Each point is reached from the start by the listed moves, each made once or not at all, plus a little noise. Is the number of moves made odd or even? Then give how often each move was made.

Moves:
(1): [56 -5  4 24]
(2): [ 1 51 11 17]
(3): [  1  -8  52 -26]
Start: [18 11 16  8]
Points:
[17 12 17  5] => even (0, 0, 0)
[20 63 27 23] => odd (0, 1, 0)
[73  8 20 32] => odd (1, 0, 0)
[78 50 83 23] => odd (1, 1, 1)

Moves:
(1): [ 35 -11  -7   8  -3 -14  21   4   2   7   8  -5]
(2): [  5  44 -11  16  -7  -6  -7  -4  -3   4 -13   0]
(3): [15  8 57  8  2 -5 -4  8  1  3 -9 21]
(4): [-16 -22  13  56 -21  -9 -19  -4  -7   4   1   1]
(5): [ 11 -11   7  17  73  -4 -21  -4 -11  15  18   5]
(6): [ 31  -4  -1  18 -13  76  -3   6   4  -7  -6  -9]
(7): [-12   8   0  14   4  -1  37   9 -11  11   6   1]
(8): [ 6 -1  0  8 -8  3 -4 38  6  9  7 11]
(9): [-11   9   3  16  10  -4   5  -5  45  -3  -9  -3]
Start: [-20  10  25  -9  -6  -1   8 -15  -1 -13  -9  18]
Points:
[ 18 -18  28  87 -39  52  44  -1 -12   2   2   6] => even (1, 0, 0, 1, 0, 1, 1, 0, 0)
[ 10  -9  87  86 -30 -28  38  40 -10  21   3  48] => odd (1, 0, 1, 1, 0, 0, 1, 1, 0)
[-13  20  34  87  32 -19 -43  12 -17  20   3  35] => even (0, 1, 0, 1, 1, 0, 0, 1, 0)
[-15  55  15   6 -12  -6   0 -20  -5  -9 -22  18] => odd (0, 1, 0, 0, 0, 0, 0, 0, 0)
[ 30  12  18  56 -14  60  65  38  44   5  -2  13] => odd (1, 0, 0, 0, 0, 1, 1, 1, 1)
[ -1  30  22  95 -33 -32   6  14  42   9 -15  23] => odd (1, 1, 0, 1, 0, 0, 0, 1, 1)

Moves:
(1): [26  7 -2  4  0  4  2  0  1  3  1  0  0  0 -3 -4 -6  2 -3]
(2): [ -8  54 -10 -15  -2   4   3   5   0   2  -3   7   3   5   8   6   8  -4
  -4]
(3): [ -1   7  47   1  -6   7   5  -2 -13   5   8  -4   2 -13   4  -2  -2   6
  -5]
(4): [-10  12  -3  50  -8 -16  -3   4  -5  -8  -4 -11  -1   0  10   6  -2   5
  -2]
(5): [ -2  -1   9   8  51 -10   5   1   1   9   1  13   4   4   2   5   8  -2
  10]
(6): [-10  -8  -3  10  12  36   0  -4  -8  -4   7  -3  -5  -8  -5  -4   0   0
   3]
(7): [-3 -3 -7  1  0 -2 30  1 -3  3 -1 -8  7 -2  3 -8  5  2  4]
(8): [  3  -1  -1  -2  -1   9  -6  46  -4  -5   1   4  -3  -1  -5 -15   3   6
   5]
(9): [ 2 -4  2  4 -6  8  5  4 36 -5 16 -1  1 11 -2  1  3 -1 -5]
(10): [ -3  -3   0   6  -7   3 -16   5   7  49   5  -9   1  -7   6   3  11   3
  12]
(11): [  1   0  -8  -3  -1  -2  -1   7 -12  -6  33  -7  -1  -2   6   0  -5  -2
   6]
(12): [ -1  -6 -10   5  -9   0  11  -1  -3  -1   7  32   1   2  -2  -1   0   1
   1]
(13): [  0  -5   3   1   3   5 -12   1  -4   1   2  -3  35   6  -2  -6  -2  -5
  -1]
(14): [  0   4  12  -3  -4   9   2   2 -13   8  -4 -11  -5  47  -3   6   6   5
  16]
(15): [  4 -10   1   2   6   2  -3   0   2   1  -4   2   3   5  38  -5   3  -8
   1]
(16): [ 6 -9  4 -2 -5 11 13 13 -5 -6 -2  0  9 -4  4 38 -3 -9  4]
(17): [ 3 -2 -4  4  2  2 -6 -7  0 -9  1 -1  0 -3 -3  1 34  5  1]
(18): [ 3 -2  1 -4  2  1 -1 -3  3 -4  0 -3  6  1  4  8 -7 34 -6]
Start: [ 26   5  -4  -4  27  19  -3  -4  14   0  23  -3 -18  29   3  -4   9   6
   9]
Points:
[ 24 -10 -30  58  -7  27  27  21  32  16  79  -6   1  23  23  34  51  12
  32] => even (0, 0, 0, 1, 0, 0, 1, 0, 1, 1, 1, 1, 0, 0, 0, 1, 1, 0)
[ 46  10  -2  52  55  30  41  76  15  -8  65 -20  -5  79  15  26  19  11
  44] => odd (1, 0, 0, 1, 1, 0, 1, 1, 1, 0, 1, 0, 0, 1, 0, 1, 0, 0)
[ 26  68  31  60  69  58 -21  44  -6  44  41  -6 -15   7  18  -9  65  30
  27] => odd (1, 1, 1, 1, 1, 1, 0, 1, 0, 1, 0, 0, 0, 0, 0, 0, 1, 0)
[ 54  55   0 -10  23  51 -11  -6  39  -6  32 -15  22  95   4  11  45  41
  12] => odd (1, 1, 0, 0, 0, 0, 0, 0, 1, 0, 0, 0, 1, 1, 0, 0, 1, 1)
[ 28 -13   0   4   7  56 -21  51  35  43  47   6  17  88   2  -7  21  50
  35] => odd (0, 0, 0, 0, 0, 0, 0, 1, 1, 1, 0, 1, 1, 1, 0, 0, 0, 1)
[ 46  25  -2  18  82  86 -14  17  46  41  48  -2  36  38  47  32  64 -15
  28] => even (1, 1, 0, 0, 1, 1, 0, 0, 1, 1, 0, 0, 1, 0, 1, 1, 1, 0)
[ 50  52  11  38   9  40   9  16 -20 -20  62   8  41  23  65  37  30  32
   4] => odd (1, 1, 1, 1, 0, 0, 0, 0, 0, 0, 1, 1, 1, 0, 1, 1, 1, 1)

Moves:
(1): [ 27  10  16  -9 -15  -1  -6  16  -7   6  -1  -8  -3  -1   8  -4 -10  -7
   1  -2   3   1  -7  18   4  -7]
(2): [ -4  20   5   4  -1  -8  -8   7  -6  -1 -11   0  -5   4 -15  -1  -8   4
  -7  -9 -19   1   9  10 -23  12]
(3): [ 3 -2  2 -4  1  6  6 -1 14  4  5  5  6  2  2  5 -6 15  3  2 -7 -5 10  0
  0 -1]
(4): [  9  -7  -6  18  -4   2   2  10   0  -4   6   7  -2   3 -13 -11  -6   3
   0  -2  -5  -6 -12  -3   7  -7]
(5): [ -1  -3  -1  -4  15   2  -5  -2   2  -5  -6  14  10  -3 -12  -2  -3  -1
  -3   8   5   7   7   7  11  -6]
(6): [  8  -1  -1  -6   5  19  10 -12 -15  -1   0   3   3   0  -5   4   5  -6
  -8   2   4   8  -9   2  -6  13]
(7): [  8   9  -8   9  -6  -9  21   1 -20   5  -8   6   1   3   2   2  -4   2
  -3  -2   0  -9   9  -2   3  -7]
(8): [  6  -6  -6 -16 -11  -2  -3  21  -7 -21   2  -2  -2   2  -1  -9  20   0
   1  -4  -4  -2 -13  -2  -2   0]
(9): [ 13   9 -18 -12   0   5  -6  10  16   3  -5   4   5  -4  -4  -8  -3   7
  -3   5   4   0  -9   3   3   6]
(10): [-10  -6   7   0  -2  -2   9  -1  -3  11  -3   4  -8  -4 -12  -8   3 -12
   8  -7  -6   0  -8   4  -1  15]
(11): [ 11   3  -9  -8   1  -1  -5  -1   7   9  16   0  -5  -3   3  14  -1  16
  -2 -12  -1 -12  -4  10   1  -9]
(12): [ -2   1  -2  -1   0   1  -2  -1 -10   0   6  19  -4  -5   8  -6  -3 -11
   4  -2   1   8  -2   1   4  -3]
(13): [  3   1  -3   0 -10  -8 -16  -3  -2   5   3   5  15  -5  -9  -7   4  -1
  -3  10   0   8  12   0   2   5]
(14): [  1   4   3 -12  -7  -1   3 -21   7 -14   1   3   8  21  10 -17   1   8
  -4  -7   8   1  -5  17  -3   2]
(15): [ -7   4   0   3   9   3   4  -1   2   3   5 -10  13  -2   8  -4   1  -2
  -3   1 -11  -1   6   8  -2  -4]
(16): [  4   9  -2   5   0   2  -9  -2  16   3 -12  12  17  11   7  15   6   4
   4   0  -4  -7 -15 -12   0   8]
(17): [ -1   7   2  12  -8  -3   2  -5   2 -10  -7   3  -2  -9   8   5  14   1
  -3  -4  -1  13   4   9  -4   0]
(18): [ -3  -8   3   9  10   6  -5  -9 -21   5  -4   7   1  -9  15  -7  -5  22
   1 -11  -9  10  12  10   7  -7]
(19): [-2  7 -3 -1 -6  3  6  3 -1  0  3 -5  3  6 -5  3 -1  0 14  3  5 -5 -4  1
  1  6]
(20): [  5   1  -9  -4   4 -10   4   9   3   5  -3  10  -1  10   6   7   7   1
  -8  20  10   4   4  13  -4  -5]
(21): [ 0 -7  6 -1 -2 12 -2  4 -1  6  3  6 -2  1 -3 -2  5  0 -6 -8 17  0 11  9
 -7 -6]
(22): [ 3  0  1  6 -3 -3 -1 18 -5 -2 10 -3  0  2 -1 -2 -4  6 -5 -8  4  4 11 -5
 18  4]
(23): [  3  -4  -5  -3   5   3   1  -2   3   3  -1 -12  -6   5  -2   2  -1  -6
   5  -4 -11   1  12  -1  -7  -3]
(24): [-14 -14  -4   9 -15   0  -1   9   5  -1   0  -6   2  -6   4  15  -6  -5
  -9   1  -6 -11   3  12  -1   3]
Start: [-12  -2 -13   4 -13  -5   3   3 -26  10   6   6  -4  26  -1   7 -14  -8
 -17 -13   0   0  -4   7  12   1]
Points:
[-17 -14 -21  13 -38  15   8 -17 -49  31  25  40   6  -4   7  25  -9  11
 -12 -31 -21  15  11  57  13  23] => even (0, 0, 1, 0, 0, 1, 0, 0, 0, 1, 1, 1, 1, 0, 0, 0, 1, 1, 1, 0, 0, 0, 0, 1)
[ 51  55 -38 -21 -49  -2  -1  26 -80  -2  15  18  19  33  19 -26  -8  26
 -32 -55 -25  25  20  88   7  12] => even (1, 1, 0, 0, 0, 1, 1, 1, 1, 0, 1, 1, 1, 1, 1, 0, 1, 1, 1, 0, 0, 1, 1, 0)
[ -7  -2 -36  -6 -30  -1   1  55  -1   5  28  46  19  72 -16   9  -7  13
 -28 -40 -23 -22   7  76   5   9] => odd (0, 1, 1, 1, 1, 0, 0, 1, 0, 1, 1, 1, 0, 1, 1, 1, 0, 0, 1, 1, 1, 1, 1, 1)
[ -6  18 -25  24 -42 -31  -2  12 -36  18 -10  47  40  60  21  18 -29  48
 -46 -17 -25  -5  49  50  11  17] => even (0, 1, 1, 0, 0, 0, 1, 0, 0, 0, 0, 0, 1, 1, 0, 1, 0, 1, 0, 1, 0, 1, 0, 1)
[  0   2 -48   7 -55  -2  -4  55 -30   6  -8  50  27  21 -21   6  15 -26
 -17 -24   5   6  15  32  32  26] => even (0, 0, 0, 0, 1, 0, 1, 1, 1, 1, 0, 1, 1, 0, 0, 1, 1, 0, 1, 0, 1, 1, 1, 1)
[ 29  10 -47  -1 -55 -11 -18  34 -12 -11  31  49  16  67   7   1  29  15
 -20 -31  17   6  -6  46  18  -5] => odd (0, 0, 0, 1, 0, 0, 0, 1, 0, 0, 1, 1, 1, 1, 0, 1, 1, 0, 1, 1, 1, 1, 1, 0)
[ 64  63 -41 -11 -45  -5  -1  13 -44  28  -2  58  28  54  27  14 -22  49
 -29 -32 -12  20  25  82   6  17] => odd (1, 1, 1, 0, 0, 1, 1, 0, 1, 0, 1, 1, 1, 1, 0, 1, 1, 1, 1, 1, 0, 1, 1, 0)
[ -9   0 -16  -7  -4  21  49  -8 -56  17   9  10  20  59 -21 -13 -10 -18
 -22 -33  15   5  28  48  17  15] => even (0, 0, 0, 0, 1, 1, 1, 0, 0, 1, 0, 0, 0, 1, 1, 0, 0, 0, 1, 0, 1, 1, 1, 0)
[ 17  22 -29 -10 -37   3 -25   5  11  31  16  71  22  48 -27 -17 -21  26
 -23 -41 -12 -12 -16  46  -4  26] => odd (0, 1, 1, 1, 0, 0, 0, 0, 1, 1, 1, 1, 1, 1, 0, 1, 0, 0, 0, 0, 1, 0, 0, 0)
[ 42  13 -32  -8 -22  11 -11  12 -13  26  -1  68   9  45  13 -12  -9  17
 -10 -33  16  15 -19  93  25 -10] => odd (1, 0, 0, 1, 1, 0, 0, 0, 1, 1, 1, 1, 0, 1, 0, 1, 1, 1, 1, 1, 1, 0, 1, 0)
[  9   7  -7 -30 -41   0   1  64 -16  -8  15  -1  19  70  -2  -1 -18   5
 -37 -18  -6  -4  40  95  -5  -3] => odd (1, 1, 1, 0, 1, 0, 0, 1, 0, 0, 0, 0, 0, 1, 1, 0, 0, 0, 1, 1, 1, 1, 1, 1)
[ 49  38 -47 -15 -57  -3  10   3  -9  25   6  53  53  40  46  28  -8  15
 -49  -1   0  -1  -6  87  11   4] => even (1, 0, 1, 0, 0, 1, 1, 0, 1, 0, 1, 1, 1, 1, 1, 1, 1, 0, 0, 1, 0, 0, 0, 1)

Moves:
(1): [ -2  14 -15   6   1   2   0  -9   0   7  -8  -8  -5 -14 -22 -17   2  10
  -2  10   1   0  -6  -5   4  -5]
(2): [ -4   2   0   2  -5  -8 -18  -5   6   8   1 -12   8   4   1   2   6   3
   7   0 -10  -7   3   5  -2  -4]
(3): [-4 -6  8 -5 -3  5 -5  1  7 -2 -3 -1 -4  4  3  6 -5  4  9 12  0 -8  0  8
  2  2]
(4): [  1   6  -7   4   1  -2  -1   2  -2  -5  -1  -5   3   2   0   4  -1  -2
  -4   6 -12  -8   3   2 -14   4]
(5): [  4   8   0  -1  12  -1 -14   0   3   5   3  -5   8  -2 -10   2   4   5
  13   2   2  12  -1 -15  -1  -4]
(6): [-7 -4  2  4 -2  3 -4  4 15  9 -4  4 -4 -3  5  5 -4  0  9 -1 -2 -2 -2  7
 -4 -5]
(7): [ 2  1  1 -6 -6  6  4 -4  9  1  8 -1  2  7  2  8 -4  1 -4  3 -2 -1 -8 -6
  4 -5]
(8): [ -7  -6   5   4   0   1  10   5  13 -24 -12  11  -2   8 -19  -2 -13   3
  14  17   2  -2  -7  -2  -6  14]
(9): [ 12  -6   6  -7 -13   1  -1  -4  -4  -7 -10 -14  13  -2  -1   2   2  -1
   6   3   7  -4  -7   4  -1  -3]
(10): [  7 -16   8   1   8 -12  -3   9  -3   4  17   0 -10  10   0   3  -5   5
  -6   4 -11  12  11   4  12  -4]
(11): [ -1 -12 -10  -6  -8   6   2 -12  -7  -2   8 -11 -10  -6 -21  -9 -10 -19
  -1  14   0   1  -3 -13  -6  -9]
(12): [ -1  -2  -8   9   1  -2  12   6   0 -14   9  -2  -1  15   0  19  20  -6
  -9  19   6   4   0 -12 -10  -8]
(13): [  8  -6   7   1   9  -8  -4  -4   9  -2  -7  -4   6   3   5   8   7  -1
   2 -12   5   0  16   0   4   4]
(14): [-9  4  1 -2  7 -1  2 11  9  7 -5 -9 12  5 -2 -1  8 16  3  1  1 -5 -4  3
  7 -9]
(15): [  8  -8   3   2   0  13  -9 -14  -8   6  -5   8 -12   0  -3   1  -3 -12
  14  -5  -4   3   0  13 -10 -20]
(16): [  3   0 -16 -15  -2  -4  -1   1  -2  13   9  -3   3  -2   7  -7   2   1
  -9  -1   3  -6  -1  -7  -2   1]
(17): [  5   8  -4  -1   5   0   4   6   0  -7  -1  -9 -10   5  -1  -4   9  14
   2  -9   6   5  -7  -7  12  -4]
(18): [-10  -5   0  -7   0  -7  -1 -10   7   4   2  -2  -4 -17 -14  -2  -7   1
  -1  10 -25  -6   5 -14   2   9]
(19): [ 3 -3 -1  1  4 -9  0  2 -6  3 12 -3 -6  0 -1  6 -2  1 12 -6 -1 -2  6  1
 -4  1]
(20): [  4  -1  -5   6   1  -7   4   7 -14  -2  -7  -6  -3   6  -9  -1  -4   5
   5  18  -6   4   4 -11   5   2]
(21): [ -1   3  15  -8  12 -14  -3  -8  18  -2   1   1   2   3  -1   9  -5  -4
   6   0  -5   6   1 -14  -2  12]
(22): [  1  -6  -1  -5   2  -5   0   2   5   1   4   4  -7  -5  -5 -11  -1  -6
  -6  -3   8  -7  -2  -2  17   5]
(23): [  4  -7 -24 -21  -3 -10  -8   2 -25   7  -8 -10   4 -13  -4  -1 -11  -3
   2  -1  -3  -5   4   8 -12   7]
(24): [ -2  -4  -5   3  -4   7  10  -3 -12  -6   1   3   1   0  14  -1  -7   6
  -5   0   6   1 -14   1   3  -2]
Start: [ -5   0  -1   3   6   7  12  -3 -11   6  -8 -13   3   6  -2   4  17  -5
   1  21  -3 -14   8   6   9 -14]
Points:
[ 16 -29 -36 -51  10 -19  -5   6 -30  32  -5 -53  -3 -14 -24 -13   8   8
   4  26 -35 -36   8  12  21 -26] => even (0, 0, 0, 1, 0, 0, 0, 0, 1, 1, 0, 0, 0, 1, 1, 1, 1, 1, 0, 0, 0, 1, 1, 0)
[  5 -26 -50 -42  -5 -11 -35 -32 -40  42  10 -67 -11  -9 -51  13 -17 -22
  43  73 -60 -38  17 -24 -31 -28] => even (0, 1, 1, 1, 1, 0, 1, 0, 0, 0, 1, 0, 0, 0, 1, 1, 0, 1, 1, 1, 0, 0, 1, 0)
[ -4 -29 -16 -46  21 -57 -25  -7 -14  42  27 -41  -2  -8 -15  12  -6  -1
  11  26 -55 -21  37 -11   1   8] => odd (0, 1, 0, 0, 0, 0, 0, 0, 0, 1, 0, 0, 0, 0, 0, 1, 0, 1, 1, 0, 1, 0, 1, 0)
[ 12 -49  11  -4   8   2  16 -11  -2 -25  16 -17 -15  25 -37  40  -7  -7
  36  82 -30 -20  -6 -13   2 -24] => odd (0, 0, 1, 1, 1, 0, 1, 1, 1, 1, 0, 1, 0, 0, 1, 0, 0, 1, 1, 0, 0, 1, 0, 1)
[ 13 -28 -31   9  17  -3  16  -9  -6  22  28 -21 -27  18  -3  23  18  -7
  -9  35 -10 -20   9   1  10 -46] => even (1, 0, 0, 1, 0, 1, 1, 0, 0, 1, 0, 1, 1, 0, 1, 1, 0, 0, 1, 0, 0, 1, 0, 1)
[  3 -20 -27   6  13   1  32   6  17 -31 -20 -68  -2  28 -66  19  15  21
  45  95  16 -25 -23 -41  20 -37] => odd (1, 0, 1, 1, 1, 1, 1, 1, 1, 0, 1, 1, 1, 1, 0, 0, 1, 0, 1, 1, 0, 1, 0, 1)
[ 24 -22 -38 -15  -1   8  22 -10 -48  23  10 -64 -23  15 -38 -15   5  20
  16  51  -4  -7 -22 -18  33 -70] => even (1, 0, 0, 0, 0, 0, 1, 0, 1, 1, 1, 0, 0, 1, 1, 1, 1, 0, 1, 1, 0, 0, 0, 1)
[  5 -11 -16  12  23  -9 -13 -39  -6  -1 -11 -49 -11  15 -55  18  19 -25
  31  82 -12 -15   8 -37  -5 -36] => odd (1, 1, 1, 1, 1, 0, 0, 0, 0, 0, 1, 1, 1, 0, 1, 0, 0, 0, 0, 1, 1, 1, 0, 1)
